Each row is a point. The ring and each string are closed loops that go straight from each point to the next, and from the last back to the first. Before rounding, they use only three directions, however many columns there are. Count how often each string passes through the ring. Passing back the other way cancels.

Ring (8 x 4)
[[ 28  12  16   5]
 [  6  30  13  -1]
 [-13  28  -3  -6]
 [-23  10 -31  -5]
 [-15  -7 -43   2]
 [  8 -22 -38   9]
 [ 22 -23 -24  10]
 [ 34  -3   6   7]]
String (24 x 4)
[[ 16  -8  -7  -4]
 [ 18  -1  -7   6]
 [ 20  -5   3  -7]
 [ 31  -2  18 -10]
 [ 38  18  30   7]
 [ 29  32  23  17]
 [ 14  28   6  17]
 [  6   8  -9   4]
 [  1  19  12 -18]
 [ -8  29  11 -18]
 [-24  47   2  -8]
 [-16  34 -18  14]
 [-10  18 -20   7]
 [ -6   2 -14 -12]
 [-21  -3 -24 -25]
 [-34  -5 -48 -14]
 [-24   0 -60  20]
 [ -6   3 -43  25]
 [  2  -4 -23   2]
 [  3 -20 -24 -12]
 [ 11 -36 -38  -2]
 [ 22 -34 -38  15]
 [ 31 -38 -23   3]
 [ 21 -23  -6 -15]]
Times through: 3

Ring (7 x 8)
[[  1  -6 -18  13   0  22 -25 -19]
 [ -4  23 -13   7  -4   4 -31 -13]
 [ -6  34  -4   0  -5  -5 -15   2]
 [-16  17   2 -12   0 -10  16  19]
 [-18 -11   3 -14   5  -1  37  24]
 [  4 -28   1   3   6  29  32  15]
 [ 10 -22  -9  13   3  35   2  -5]]
String (22 x 8)
[[ 33 -28  -4  27   2  60   5  -6]
 [ 29 -10  -5  25  -1  49  -7  -8]
 [ 15   3  -3  14  -2  29  -4  -1]
 [-11  -7 -12   0   2   8  -4  -4]
 [ -5   1 -12   5   0  12 -13  -8]
 [-18   1 -23   2   1   1 -32 -20]
 [-17  21 -25   4  -3  -6 -51 -27]
 [  0  45 -10   9  -8  -1 -41 -13]
 [ 11  54   2  10 -10   4 -23   3]
 [  5  20   1   5  -3  11   1   8]
 [ -9  11  -4  -2  -1   2   1   6]
 [-11   3  -6  -3   1   3   4   5]
 [  1  14   4   0  -2   9  13  15]
 [-13  -1  -4  -5   2   2  10   9]
 [-29 -11  -5 -17   6 -10  24  16]
 [-31 -22  -1 -21   8  -9  42  25]
 [-19 -29   5 -16   9   5  55  31]
 [ 11 -15  13   1   4  28  50  32]
 [  8 -11   5   4   2  25  29  18]
 [ -8 -17  -7  -1   4  14  13   5]
 [-16 -28 -13  -3   7  12  10  -1]
 [  7 -44 -10  11   7  41  15  -3]]
Times through: 3

Ring (8 x 11)
[[ -1   6   3 -14   1  21   1   4  19  -1 -11]
 [  9  17   7   6   3  -8   5 -15  22 -14   2]
 [ 27  18   4  26   5 -28  10 -24   6 -29  18]
 [ 34  10  -7  27   0 -14  17 -15 -10 -31  23]
 [ 33  -1 -13  18  -1   5  15   1 -23 -25  17]
 [ 22 -18  -8  -5   7  24  -2  28 -34 -10  -2]
 [ 10 -24   0 -22  13  33 -14  40 -29   2 -18]
 [ -3 -10   2 -26   6  36  -8  26   1   7 -21]]
String (22 x 11)
[[  1 -13  -6 -25   1  47  -2  30  -7   6 -17]
 [ 11  -8  -5 -10   3  26   1  18 -10  -5  -6]
 [ 12 -16 -11 -16   2  41   1  30 -21  -2  -9]
 [ 20 -31  -8 -16  11  37 -10  45 -46  -3 -11]
 [ 24 -16 -20  -4  -3  40  11  27 -33 -11   3]
 [ 20  -4  -9   1   0  19   8  11 -15 -13   4]
 [ 22  -9  -2   2   9   7  -2  15 -23 -15   1]
 [ 28 -16  -4   4  11   8  -3  21 -36 -17   3]
 [ 30 -20 -13   2   6  23   2  27 -44 -16   5]
 [ 23 -16 -17  -4  -1  35   8  26 -32 -11   2]
 [ 18 -18 -16 -11   0  42   5  31 -29  -5  -4]
 [ 11 -40   0 -31  19  43 -24  60 -49   7 -26]
 [  3 -38  10 -36  25  36 -33  58 -38  11 -33]
 [ -8 -29   2 -45  12  57 -21  54 -18  18 -36]
 [  2  -5  -5 -19   0  38   2  20   1   2 -13]
 [  7  -2  -1 -11   3  23   0  13   1  -4  -8]
 [  2  -8  13 -18  15  12 -16  19  -1   0 -18]
 [ -8  -3  12 -27  10  24 -13  19  14   8 -24]
 [ -7  -2   9 -25   7  26  -9  17  14   6 -22]
 [  4  -6  10 -15  12  12 -12  17  -1  -1 -15]
 [-10 -11   9 -34  10  37 -16  30   6  13 -29]
 [-11 -15  -1 -39   3  57  -9  38   2  16 -30]]
Times through: 2
String (26 x 11)
[[  5 -24   9 -26  19  25 -23  40 -24   4 -24]
 [ -8 -28   7 -43  16  49 -25  52 -16  17 -36]
 [-10 -13  -4 -38   0  58  -5  35   4  15 -27]
 [  4   1  -8 -13  -5  35   9  11   7  -2  -7]
 [  1   5  -8 -14  -8  38  12   8  15   0  -8]
 [-12  13  -6 -23 -12  46  14   3  37   7 -14]
 [ -7  13   7 -15   0  18   2  -3  33   1 -13]
 [  0  14  15  -6   8  -5  -5  -8  27  -6  -9]
 [  2  27   7   5  -3  -6  11 -25  40 -12   2]
 [ 11  22   1  10  -4  -3  14 -21  25 -17   8]
 [ 15  15   0  10  -1  -3  12 -14  13 -18   8]
 [ 19   7   7  11   9 -14   0  -7   1 -19   5]
 [ 25   9  16  20  17 -37  -7 -14  -2 -26   9]
 [ 36  21  11  40  12 -54   6 -34   1 -39  26]
 [ 37  23  -4  40  -1 -33  22 -33   1 -39  32]
 [ 32  17 -13  29  -8  -7  26 -21  -2 -31  27]
 [ 22   5  -7   9  -1   7  12  -2  -6 -18   9]
 [ 28  -1  -2  14   7  -6   4   1 -18 -22  10]
 [ 33  -5  -5  16   8  -5   4   5 -28 -25  13]
 [ 35  -9 -14  15   3   9  10  11 -36 -24  15]
 [ 24 -12   1   2  13   3  -6  17 -27 -15   0]
 [ 19  -7  -4   0   5  14   1  13 -16 -12   0]
 [ 17  -8 -15  -5  -3  34  11  18 -17  -9   1]
 [ 15 -11 -13 -10  -2  38   7  24 -18  -5  -4]
 [ 14  -8  -5  -8   4  23   1  18 -13  -7  -5]
 [ 12 -14   3 -13  12  18 -11  25 -18  -4 -12]]
Times through: 2

Ring (6 x 14)
[[ 29  -4  13   5 -14   7 -12  15  22  -3 -20   0   5   1]
 [ -5   0   4 -18 -11 -13 -15  20  -8 -10  -3   8   4   2]
 [-29  10 -13 -16  -1 -26 -13   1 -14  -3  -4  -3   8  17]
 [-33   5 -24  -2   4 -21   6 -16  -3  -1  14  -1   2  13]
 [ -9  -5 -16   9   0  -5  13 -13  13  -3  17   5  -2   1]
 [ 24  -5   2  18  -7   9   0  -3  31   1 -11  -4   3   3]]
String (26 x 14)
[[  9  -3   0   6  -7   0  -3   2  16  -3  -5   1   3   3]
 [ 24  -9   8   9 -12   9  -2  10  22  -6  -4   6   0  -5]
 [ 51  -8  21  16 -17  19 -12  16  37  -1 -29  -3   5  -1]
 [ 51   0  23  15 -16  15 -22  16  37   5 -46 -13  12   9]
 [ 23   2  10   5 -11   1 -16  11  19   1 -27  -7   9   9]
 [  1  -6   1  -7 -10  -5  -4  13   2 -11   7  11   0  -4]
 [ -4  -4  -1  -8  -9  -8  -4  11   0 -10   8  10   0  -2]
 [  7   6   4  -3  -8  -8 -18  10   8   0 -24  -8  10  14]
 [ -4   3   7 -21 -13 -15 -21  25 -10 -10 -10   6   6   5]
 [ -5   9   0 -11  -7 -16 -20  10  -1  -1 -21  -7  11  16]
 [-12   1  -6 -10  -6 -14  -7   6  -3  -6   2   4   3   6]
 [-31   0 -10 -24  -6 -24  -5  12 -21 -14  20  16   0   0]
 [-40  12 -16 -23   0 -33 -14   3 -22  -4   0  -1   8  18]
 [-34  23 -20 -11   5 -33 -20 -12  -9  10 -28 -23  18  37]
 [-18   9 -13  -4   0 -19  -8  -6   0   2  -8  -8   8  18]
 [-22   3 -14  -7  -1 -18  -2  -4  -4  -4   7   2   3   9]
 [-18   5 -14  -3   0 -16  -2  -7   1  -1   1  -3   5  13]
 [-16   9 -16   4   2 -16  -4 -14   7   5 -10 -12   9  21]
 [-13  -1 -10  -3  -4 -11   1  -1   2  -6  10   5   1   4]
 [-27  -6 -21  -3   0 -14  15  -9  -3 -10  34  15  -6  -3]
 [-28 -12 -23   0   0 -10  24 -11  -1 -13  48  22 -10 -11]
 [-10  -6 -11   0  -4  -7   8  -3   5  -8  19  10  -3  -2]
 [ -4  -5  -9   4  -4  -5   6  -3  10  -5  11   6  -1   0]
 [ 10 -11  -7  17  -5   7  14  -9  25  -4  15   7  -4  -5]
 [ 34  -3   1  32  -5  15   2 -13  45   9 -23 -14   6  10]
 [ 24   3   2  19  -5   5  -8  -6  32   8 -29 -16   9  15]]
Times through: 3
String (25 x 14)
[[  5   4   5  -8 -10 -10 -19  14   3  -3 -20  -3   9  10]
 [ -7   0  -2 -10  -8 -12  -9  10  -2  -7  -1   5   4   4]
 [-22  -3  -4 -26 -10 -20  -8  20 -20 -17  18  18  -1  -4]
 [-32   6  -8 -29  -6 -29 -16  16 -26 -11   6   9   5   8]
 [-31  20 -13 -19   0 -33 -24   1 -16   4 -25 -16  16  30]
 [-15   9 -10  -5  -2 -18 -11  -2   0   1 -12  -8   9  18]
 [-22  -1 -12 -11  -4 -17   0   3  -8  -9  15   9   0   2]
 [-49  11 -28 -16   5 -34  -2 -12 -19  -2  11  -2   6  19]
 [-46  18 -32  -5  10 -33  -4 -24  -9   7  -4 -16  11  31]
 [-21  12 -19   3   4 -19  -5 -17   5   7 -12 -15  10  24]
 [ -9   2  -9   0  -3 -11  -3  -3   6  -2  -1  -2   4   9]
 [-25  -7 -17  -6  -2 -13  12  -4  -5 -12  33  16  -6  -5]
 [-30  -9 -26   2   2 -11  24 -16   0 -10  45  17  -9  -7]
 [ -9  -3 -19  16   2  -4  14 -21  19   1  12  -2   0   7]
 [  3  -5 -14  20   0   2  14 -18  25   1   9  -1  -1   3]
 [ 14 -11  -8  23  -3  10  16 -14  32  -1  11   3  -3  -3]
 [  3 -11  -4   5  -7   1   9   2  13 -10  19  13  -5  -8]
 [  3  -1  -3   4  -6  -4  -3   0  13  -2  -4   0   4   5]
 [ 39   1   9  25  -8  13 -10  -3  41  10 -38 -18  10  14]
 [ 60  -2  20  29 -13  22 -15   5  51  10 -49 -19  11  11]
 [ 35 -10  15   8 -15  13  -7  17  26  -6 -11   6   1  -7]
 [ -1  -6  -2  -5  -9  -5  -1   9   3 -10  11  12  -1  -4]
 [ 18   2   7   4 -10  -1 -15   9  17   1 -24  -7   9  10]
 [ 28  -2  19  -5 -17   2 -22  26  13  -6 -25   1   7   2]
 [ 18  -3  18 -15 -18  -3 -23  33   1 -11 -16   8   6  -2]]
Times through: 1

Ring (8 x 14)
[[ 10  11  -4   1   6  19  -5 -16  11   9  -1 -10  13   8]
 [  6   7   0   0  -3  30  -5 -13   2  13  -6  -6   4  11]
 [ -1  -1   3  -2  -9  24  -1  -3  -9   9  -4   4 -10  12]
 [ -5 -14  -2  -6 -11   5   6   0 -23  -1  -4  12  -9   8]
 [ -5 -26 -12  -9  -7 -21  13  -2 -30 -13  -4  15   3   1]
 [ -1 -20 -15  -8   2 -33  14  -3 -19 -16   5  12  10  -3]
 [  6   1 -12  -3  13 -27   7  -3   7 -10  16   3  11  -2]
 [ 11  13  -8   1  14  -3  -1 -10  18   1  12  -7  14   2]]
String (23 x 14)
[[ -1 -28 -22 -10   5 -52  19  -3 -23 -25   6  15  17  -8]
 [  4   2 -12  -3  14 -35   9   6   7 -13  23   9   3  -3]
 [  5  12  -6   0  13 -17   3   5  15  -5  23   5  -2   2]
 [  4   0  -8  -2   6  -8   4  -4   1  -3   8   3   6   3]
 [  8  -6 -16  -4  11 -23   7 -13  -1 -10   5  -1  23  -3]
 [  9  -2 -16  -3  14 -25   7 -11   4 -10   9  -1  22  -3]
 [  6  -5 -12  -3   7 -15   6  -9  -2  -7   5   1  15   0]
 [  5   5  -7  -1   9 -11   3  -1   7  -4  14   3   3   2]
 [  5  14  -7   0  17 -28   5  10  19  -8  30   7  -4  -1]
 [  2 -17 -19  -8   9 -47  15  -2 -12 -21  12  12  15  -7]
 [ -1 -15 -14  -7   5 -37  13   4 -13 -17  12  14   4  -3]
 [ -1   0  -5  -3   4 -14   6   7  -1  -6  15  10  -7   3]
 [ -1 -15  -9  -6  -3 -11   8  -5 -18  -7  -2   9   5   3]
 [ -6 -40 -15 -12 -15 -15  15 -13 -46 -13 -20  14  13   1]
 [-11 -46 -11 -14 -23 -10  17  -7 -57 -12 -23  20   2   4]
 [-10 -30  -4 -10 -19   1  11   0 -41  -5 -13  18 -10   7]
 [ -7 -31  -7 -10 -18   2  10  -7 -41  -5 -17  14  -1   7]
 [ -2 -24  -9  -8 -11  -1   9 -11 -30  -5 -14   8   8   4]
 [  1   2  -3  -2   1   0   2   0  -1   0   8   5  -4   6]
 [ -5  -8  -2  -5  -6  -6   7   8 -14  -4   7  15 -15   6]
 [ -9 -38 -13 -12 -14 -24  17  -2 -44 -16 -10  20   1   0]
 [ -8 -57 -23 -17 -15 -41  24 -13 -60 -26 -21  20  21  -6]
 [ -2 -43 -22 -13  -7 -35  19 -16 -43 -21 -16  13  26  -5]]
Times through: 0
String (28 x 14)
[[ -6 -35 -17 -12  -6 -39  19  -2 -37 -21  -3  19   9  -4]
 [ -3 -12  -9  -6   0 -23  11   5 -14 -11  10  15  -4   1]
 [ -1 -12  -9  -6  -1 -13   8  -2 -14  -7   2   9   3   2]
 [ -4 -37 -16 -12 -11 -22  16 -12 -41 -15 -15  13  15  -1]
 [-10 -53 -18 -16 -19 -27  21 -10 -60 -20 -23  21  12  -2]
 [-10 -26  -6 -10 -14 -11  12   5 -35  -9  -4  20 -11   5]
 [ -3   0   0  -3  -4   3   3   7  -7   0   8  11 -15   8]
 [  1  -6  -5  -4  -2   2   4  -5  -9  -1   0   5   2   6]
 [ -3 -16  -3  -6 -13  16   4  -9 -25   3 -14   6   0   9]
 [ -2  -9   1  -4 -14  28   0 -10 -20   9 -15   3  -4  12]
 [  2 -13  -7  -5  -7  11   3 -15 -18   2 -13   1  10   7]
 [  2 -11  -5  -4  -9  22   1 -18 -17   6 -17  -2  10   9]
 [  4   0   1  -1 -10  40  -6 -18  -8  15 -17  -7   5  14]
 [  5  13   5   2  -5  44  -9 -13   5  19  -8  -8  -2  15]
 [  4  16   3   2   2  23  -6  -2  12  11   8  -2  -8  11]
 [  3  -1  -5  -2   0   7   1  -8  -4   2   0   1   4   6]
 [  4 -10  -5  -4  -9  26   0 -21 -16   8 -19  -4  13   9]
 [  2   1   5  -1 -14  50  -7 -17 -10  19 -20  -6  -1  16]
 [  0  12  10   1 -11  47  -9  -2   1  20  -4   0 -19  18]
 [ -3   2   8  -1 -14  39  -5  -1 -10  15  -7   4 -18  16]
 [ -3 -21  -5  -7 -15  14   5 -13 -30   2 -18   6   4   8]
 [ -1 -19  -9  -7  -8   1   7 -12 -24  -3 -12   5   9   5]
 [ -9 -32  -7 -10 -19   0  11  -4 -42  -6 -16  16  -4   6]
 [ -9 -25  -6  -9 -13 -11  12   4 -33  -9  -4  19 -10   5]
 [ -3  -2  -3  -4   0  -8   6   8  -6  -4  12  12 -12   5]
 [ -1  -4  -5  -4   0  -9   6   2  -7  -4   8   9  -4   4]
 [ -3 -38 -18 -12  -9 -25  16 -13 -41 -16 -15  12  18  -2]
 [ -6 -49 -22 -15 -11 -39  22 -13 -51 -23 -17  17  21  -5]]
Times through: 4
